Rows are points. The window is the flat piece filled in between its corners: a triangle in 3 columns, a solid with four corners in 4, and so on. A path goes straight from each point to the next, and from the last back to the first. After which points does the path pass through the window?

Window (4 x 4)
0: -1.45 -1.19  1.82  1.46
1:  2.16  2.38  0.90 -1.67
2:  1.56  0.49  2.01 -3.26
3: -0.17  2.01 -2.85  0.69
Path:
(1): -0.83  1.22  3.66 -1.21
(2):  1.56 -1.50  1.31 -1.60
(3):  0.99 -1.63  0.03 -0.73
(4): -0.53  2.11  2.14 -2.63
(5): -1.13  1.67  3.60 -2.59
(6):  2.49  0.10  0.95 -2.98
(7):  1.31 -0.12 -4.54  1.50
(8): -0.88  4.33  0.44 -0.24
(9):  1.13  3.59 -0.01 -1.94
(10):  2.83  1.29 -0.32 -2.15
(11):  0.85 -1.38 -0.49  1.73
(12): -2.42  0.17  1.36  0.12
(13):  1.55  2.87  1.40 -2.08
(14):  2.33 -0.66 -0.32  0.02
(15):  0.69  0.44 -1.33  0.89
(16): -1.67  1.43  0.18  1.06
Through the window after points: 5, 13

Window (8 x 8)
0:  2.15  1.96 -2.98  1.87  4.98  5.27  2.07 -2.81
1:  0.30 -0.49  0.83 -4.66 -4.57 -0.71  1.24 -0.01
2:  0.60  1.01  2.96 -0.07 -2.65 -1.72  0.06 -1.19
3:  0.64 -1.70  2.37 -0.03 -0.39  0.04 -3.29 -0.69
4: -0.64  1.39 -1.86 -0.51 -2.80  3.23 -0.03  0.48
5: -0.04 -1.67  1.51  2.32  1.79  3.54  1.28  0.65
6: -0.30  0.50  1.46 -0.44  1.45 -2.05 -0.25  0.69
7:  3.97 -0.30  0.38  0.24 -0.48 -3.73  1.65  1.36
Path:
(1): -0.72 -1.77 -0.18  0.09 -2.19 -2.35  1.17 -2.79
(2):  3.17  1.95  2.33 -0.79 -1.19  3.35 -0.22  2.30
(3):  1.51  1.61  1.69 -0.82 -1.72 -0.62 -0.26 -0.05
(4):  0.24  0.43 -0.59 -0.04 -0.76 -0.25  0.37 -1.84
(5):  0.90 -1.89 -4.21  2.52  2.62  0.40  0.93 -3.04
(6):  1.45  1.54  1.26 -0.14  1.06  2.80  0.05 -0.87
(7):  1.41  0.53  1.85 -0.78 -1.64  1.46 -1.47  0.65
(8):  0.06 -1.45  0.55 -0.25 -0.63 -0.32 -1.22 -0.87
(9):  0.52 -1.68 -0.46  0.64 -1.01 -3.54  1.81 -2.23
(10):  3.46  1.41  2.34 -0.54 -0.12 -0.05 -0.18  3.00
(11):  1.49  0.83  0.61  0.98  1.36  2.88 -0.21 -0.42
(12):  0.14 -1.92 -1.00  2.55  2.06 -3.13  0.27 -0.39
Through the window after points: 5, 7, 9

Window (11 x 11)
0:  0.97 -0.47 -1.78 -2.91 -0.81 -0.14 -0.31 -1.82 -0.50  1.34  1.59
1: -1.62  0.83 -0.40 -0.47  3.76 -0.25  2.05  2.52 -3.67  0.59 -0.22
2: -3.23 -0.12  1.06 -0.13  3.16  0.66  0.72 -0.42  1.89 -0.41 -1.70
3: -0.21  1.60 -0.93 -1.05  0.48  1.18  4.16 -1.89  1.15 -0.34 -2.65
4: -1.50  1.51  0.02 -0.13 -0.52 -0.10 -0.18  1.33 -1.80  3.23 -0.15
5:  4.76 -1.58 -1.30  1.50 -2.36  0.11  0.26 -2.77 -2.44  3.16  2.61
6: -0.46 -4.25  0.16 -2.76 -5.05  0.58 -4.69 -5.75 -0.34 -1.80 -4.15
7: -1.14 -2.32 -0.05 -1.03 -1.63  0.55  2.48 -1.39 -1.02  1.80  0.61
8: -0.67  0.94  2.92 -1.92  0.42  0.61  1.00  1.64 -1.01 -0.42  0.00
9: -3.04 -0.36 -0.09 -0.78 -2.99 -0.41 -0.12 -4.02  1.34 -3.90 -1.80
10:  1.82 -1.15 -1.99 -0.04 -1.93  2.32  0.08  1.70 -1.58  1.39  1.75
Path:
(1): -0.93 -1.22  0.23 -1.08 -1.39  1.65 -0.07 -2.68 -0.58 -0.86 -0.23
(2):  2.58 -2.68 -1.57 -1.18 -1.97 -2.50 -0.80  0.98  0.39  1.23 -2.24
(3):  1.29  0.42 -2.88 -0.01 -0.34 -1.45  2.74  3.05  0.69  1.69  0.08
(4): -1.87  0.31  1.54 -0.84  0.51  2.00  1.19 -2.65 -2.09  0.77  0.22
(5): -2.98 -0.14 -0.01 -0.76 -2.33  3.37  1.89 -2.62 -1.65  1.14  0.55
(6):  1.41 -0.95 -0.13 -0.41  0.84 -0.96 -0.29  0.98  0.27 -0.36 -1.46
(7): -1.83 -1.64  1.04 -1.71 -1.23 -5.11  3.80 -0.44  0.26 -0.49 -2.16
(8): -0.54 -0.32 -1.51 -0.03 -2.07  5.75 -3.67 -3.35 -0.32 -1.33  0.32
(9): -0.94  0.96 -0.28 -1.09  0.45  1.99  1.64 -1.14 -1.36  0.11 -0.70
(10): -1.24 -2.52  0.31 -0.55 -0.62 -2.51  1.57  0.67 -0.55  0.78  0.04
(11):  1.05 -2.80 -1.01 -0.96 -2.42 -1.79 -0.76 -1.27  0.40  1.22  0.02
(12):  1.16  0.58 -0.07  0.77 -1.31  1.53  1.09 -2.85 -1.97  0.12  0.93
Through the window after points: 7, 9, 11

Window (12 x 12)
0:  0.28  0.59 -4.55 -0.74  1.56  0.03 -0.73  0.34 -2.72 -1.54 -0.69  1.26
1: -0.74  3.58  2.10  4.64  2.48 -1.71  1.83 -2.03  0.65 -0.05 -0.86  2.99
2: -0.20 -0.62  0.63 -2.18 -1.22  0.25 -2.71  4.88  1.47 -2.16 -2.08  2.03
3: -0.45 -2.01 -2.31 -0.81  2.34  2.28  1.00 -0.07  0.97 -1.39  0.77 -1.13
4:  1.25  2.67 -0.23  0.30 -0.56  3.11 -0.96 -1.97 -2.82  3.38  0.87  0.61
5: -1.51 -2.01 -3.89 -2.27  1.41  2.81  4.17  2.60 -4.17 -3.31  1.91 -2.31
6: -0.90  2.78 -1.68 -2.36 -0.57  1.68  1.33 -1.36 -1.60  4.90 -1.73 -0.15
7: -2.98 -1.97 -0.49  1.47  2.19 -0.62  0.93 -1.89 -2.84 -2.29  1.59 -1.30
8:  0.96 -2.93 -3.26  0.57 -1.35 -1.84  0.52  2.46 -3.12  1.54  0.70  0.06
9:  3.72 -1.30  0.66  0.23 -4.13 -3.23 -3.29  1.60  1.39 -2.70 -3.09  0.95
10: -3.02  3.70 -3.69  2.05 -0.50 -0.03  1.77 -1.25  0.18  0.59  0.96  2.21
11: -0.28  0.79 -0.84  2.27 -0.50  1.14 -1.37  1.54 -0.38 -0.62 -3.07  0.10
Path:
(1): -0.72 -1.22 -1.02  0.29 -2.45  4.26  1.59 -2.82 -2.81  0.34 -0.55  1.39
(2): -0.24  1.45 -3.17  0.90  3.11 -3.45 -0.02  3.52 -0.29 -0.58 -0.08 -1.87
(3): -0.11  2.11 -1.33  0.16  1.05 -0.77  0.21  1.73 -0.90 -0.27  0.91 -1.38
(4): -1.60 -1.56 -1.37 -0.06 -1.39  2.55  1.79 -1.38 -1.91  0.64 -1.50  2.11
(5): -0.21 -1.72  0.29  1.64 -1.20  1.61  0.60 -0.19 -0.28 -0.37 -4.78  4.13
(6): -0.61  2.21 -2.34 -1.08  0.41 -0.31 -0.96  1.78 -1.39  0.90  1.41 -2.61
(7):  0.75  0.03 -3.55 -2.90 -1.74 -0.96 -2.67  4.21 -1.39 -1.73  1.18 -4.43
(8): -0.09 -1.26 -1.77 -0.21 -0.03  1.16  0.69  0.46 -1.12 -0.25 -0.80  0.89
(9): -1.18  0.03 -1.82 -0.61 -1.08  1.99 -0.16  0.47 -3.17  0.88 -0.73  2.26
(10):  1.53  1.82 -1.24  0.69  1.49  0.52 -0.54 -1.02 -0.79  0.20  0.72 -1.01
(11): -0.09  1.38  0.50  0.79  1.59 -1.27 -1.37  2.33 -0.42  0.17  0.88 -0.71
(12): -0.76 -0.48 -2.15  1.30 -0.96  1.30  3.03 -2.11 -1.17 -0.68 -0.97  1.96
(13):  0.20 -1.08 -1.01  0.60 -0.63  0.07  0.57  0.88 -0.60 -0.41 -1.14  2.29
(14): -1.10  0.94 -1.68  1.43  1.21 -1.21 -1.17  1.09 -1.79 -2.16  1.38 -2.43
(15): -0.78  2.30 -0.67  0.05  1.20 -0.72 -0.96  0.62  0.53  2.11  1.19 -3.04
(16): -0.30  1.01 -1.39  2.09  0.44  0.70  1.53 -1.61 -2.20  0.06 -0.24  2.23
Through the window after points: 5, 9

Window (14 x 14)
0: -5.15 -1.17  0.63  1.73 -3.26  2.47  0.21 -1.01 -1.29  0.49  3.34  0.46 -2.53  2.50
1:  1.94 -2.67  1.12 -0.17 -2.11  0.38 -1.45 -0.62  1.85 -0.11  0.20  0.95  0.32  2.03
2:  1.94 -4.10 -1.94  1.99 -2.10 -0.13  1.02 -2.88 -4.04  0.44  3.77  1.19  1.22  1.60
3:  0.50 -0.78  0.40 -2.95 -0.79  1.49  0.69 -1.10  2.63  1.00  1.40 -1.06 -0.28 -1.22
4:  3.24  0.76 -0.33 -1.35 -1.02  0.71  0.31 -2.12  0.62  1.47  0.91  1.12  0.96  2.04
5:  2.01 -0.21 -0.87 -1.04 -0.31 -1.64  0.25  2.85  1.71 -2.38  0.15  2.00  1.20  1.31
6:  1.83 -0.21 -1.48 -1.24  2.09 -0.32 -3.43  2.36  0.75 -2.57  1.14 -0.59 -1.89  1.47
7:  0.84 -0.77 -1.09  0.80  0.65 -0.53  2.32  2.62  4.02  1.32  0.71 -2.75  0.09  1.80
8: -0.12  0.19  0.36 -1.12 -2.03  4.76 -2.85  0.74  0.71  0.97 -1.05 -1.69  0.50  0.21
9: -1.34 -0.87  1.89 -1.02  0.87  1.03  2.37 -1.27 -1.81  1.22 -0.45  1.92 -2.33  0.75
10: -0.46 -1.42 -2.27 -1.23 -2.20  1.20 -2.27 -0.87 -0.52  0.66  0.67  2.24 -4.12 -0.68
11:  1.29 -0.66  0.09 -0.90  2.97 -0.98 -0.56 -2.75  2.32  2.99 -0.43  3.18  1.43 -2.96
12:  0.12 -2.09 -0.72 -1.63 -1.21 -1.22  0.48  0.78  1.75  2.26  1.13 -1.20  2.31  2.80
13: -0.77 -0.92 -1.44 -0.78 -1.68  1.43 -3.04 -0.17  3.31 -4.17 -3.65 -0.25  2.42  3.78
Path:
(1):  0.85  0.67 -0.05 -2.19 -3.42 -2.39 -1.38 -0.18 -0.31  0.30 -0.22 -1.67 -0.06  0.23
(2):  0.07 -2.13 -0.38  0.12  0.62  2.95  1.76 -0.68  2.73  1.70  1.36  1.04  0.70  1.26
(3):  1.67 -3.78 -2.63 -2.85  2.36  3.79 -0.10  0.01  1.11  3.11 -0.84  1.33  1.56  1.15
(4):  0.65  0.77  1.27  0.16 -2.24 -2.35 -0.94 -0.26  1.80 -2.03  0.43 -0.28 -0.45  0.96
(5): -0.55 -0.88  0.75  1.14 -3.51 -1.66  0.34 -1.51 -1.03  0.42  1.53 -2.29 -3.66  0.64
(6): -2.10 -1.20 -0.90 -0.81  0.64  3.28 -1.05 -0.09  1.25  0.66  1.39  3.27  0.93  1.24
(7):  2.00 -4.33 -1.72 -1.60 -0.32  4.09 -1.18 -2.10  3.20  0.44  0.16  1.24 -3.43  5.83
(8): -0.90  1.01  0.27 -0.06 -2.11 -0.12 -1.15  1.41 -0.56 -0.94 -0.02 -1.09  2.00 -0.77
Through the window after points: 5
